Every row gives one point. Each copy is the shape, with its points in the same order, stretched, turned, moved and blurred by noise. Say if it was mirrored as well.
In the rows, zero is written as 128.

Shape:
[[103 136  70]
 [133 166 163]
 [ 88 121  83]
 [140  80 163]
 [114 171 130]
 [158  95 112]
 [195  87 138]
 [170 181  90]
 [110 167 102]]
Copy 1:
[[153 165  72]
 [101 100 127]
 [138 177  82]
 [146 138 174]
 [105 115  89]
 [178 139 127]
 [188 116 161]
 [157  88  71]
 [124 129  71]]
Copy 1 is: mirrored
Copy 2 (9 x 3):
[[146  80  73]
 [161 155 132]
 [123  81  82]
 [121  98 182]
 [156 144 102]
 [150  68 152]
 [185  68 193]
 [209 104  98]
 [157 129  86]]
Copy 2 is: only turned
Copy 3, 9 rows:
[[ 85 123  72]
 [153 160 122]
 [ 74 123  97]
 [125  91 182]
 [132 164  97]
 [127  79 128]
 [163  60 150]
 [159 127  48]
 [116 153  74]]
Copy 3 is: only turned

Shape (12 x 6):
[[ 75 114 166 137  82 138]
 [165  98  78  55 112 100]
 [102 114 116 170  61 134]
 [ 92  93 178 141 102 128]
 [ 80 121 162 147 143 109]
 [ 80 177  34 133 134 120]
 [215 133 173  45 131 117]
 [104 110 127 140 147 115]
 [ 87 100 100 112 149 115]
 [ 82  93  11 155 149 169]
 [120 100 142 157 105 101]
 [103 119 127 115 152 113]]
Copy 1:
[[ 61 148 145 120 111 117]
 [194  87 127  76  83  96]
 [110 185 110 116 125 108]
 [ 52 135 147 107 137 103]
 [ 68 113 149 170 123 108]
 [159 146  99 212  59 115]
 [162  70 217  66 113 120]
 [109 106 118 172 120 115]
 [114  91  97 159  93 114]
 [159 125  21 184  97 165]
 [114 137 132 138 141  97]
 [107  94 131 162 102 122]]
Copy 1 is: mirrored
Copy 2, 12 rows:
[[ 63 139 145 107  89 182]
 [151 119 133  54 125  88]
 [109 121 113 115 109 203]
 [ 52 113 146 120 100 164]
 [ 57 144 127 147 116 131]
 [145 218  77 110 167 129]
 [139 110 223 104  98  70]
 [ 82 137 118 132 144 122]
 [ 83 151 104  98 150 112]
 [118 165  62  81 234 162]
 [ 91 103 119 138 107 147]
 [ 86 152 128 119 136 105]]
Copy 2 is: only turned

Shape, 13 rows:
[[173 157 110  82 136 143 135 135]
 [179  57  71 116 102 110 117 134]
 [126 117 125 106 133  70 136 110]
 [131  96 127 124 116 146 101 124]
 [125 213 134 170 110 130  97 128]
 [144 249 164 169 122 124  68 170]
 [121 119 116 156 179 113 146 139]
 [168 152  91 151 134  97 165 131]
 [173 141 138 101 119 126 128 122]
 [130 135  63 109 139 179  79 123]
 [119 123 115 164 149  98 120 150]
 [174 112 115 118  95 140 138 114]
 [111 118 115  90 110 131 147 154]]
Copy 1, 13 rows:
[[136 147 116 100 146 123 165 159]
 [181 109  70  99  64 107 113 126]
 [145 124  99 142 126  74 102  86]
 [153 105 123  98 108 138 130 105]
 [ 67 165 185 114 127 159 116 135]
 [ 43 156 226 131 139 155 125 176]
 [128 135  94 166 132 162 129  94]
 [108 171  93 147 106 125 137 126]
 [133 136 129 114 124 103 166 133]
 [171 150 122  64 135 185 103 155]
 [116 123 114 156 110 146 102 106]
 [141 133 109  94  94 117 164 119]
 [115  99  87  90 141 123 124 118]]
Copy 1 is: only turned
Copy 2:
[[129 144 123  95 128 132 102 187]
 [230  99 102 110 122 134 168 146]
 [154 111 159 130 170 102 152 144]
 [131 115 118 120 115 145 124 108]
 [ 69 169 105 133 124  65  84  80]
 [ 61 220 121 147 109  54  52  72]
 [126 122 126 180 175 130  98 145]
 [155 121  94 156 138  79 131 176]
 [130 124 137 122 110 103 114 155]
 [122 149  63  72 146 169  92 111]
 [143 146 128 171 156 117 119 114]
 [150 101 108 109  96 103 139 156]
 [120 144 130 119 128 153 167 162]]
Copy 2 is: mirrored
Copy 3 (13 x 8):
[[144 119 116 101 120 167 158 114]
 [166  97  78 104 145 111  91 164]
 [144 140 163  91 172 100 110 118]
 [118 110 103 128 110  92 120 127]
 [107 185 131 177  92 152 116 121]
 [141 199 160 208  59 161 147 119]
 [118 139 147 133 184 117 144 162]
 [137 138 138 118 176 171 108 159]
 [148 103 140 113 118 144 128 112]
 [104 152  29 141 106 125 158 124]
 [131 158 141 144 161 105 121 166]
 [133  87 107 110 121 143 105 129]
 [115 121 131  70 104 113 144 150]]
Copy 3 is: mirrored
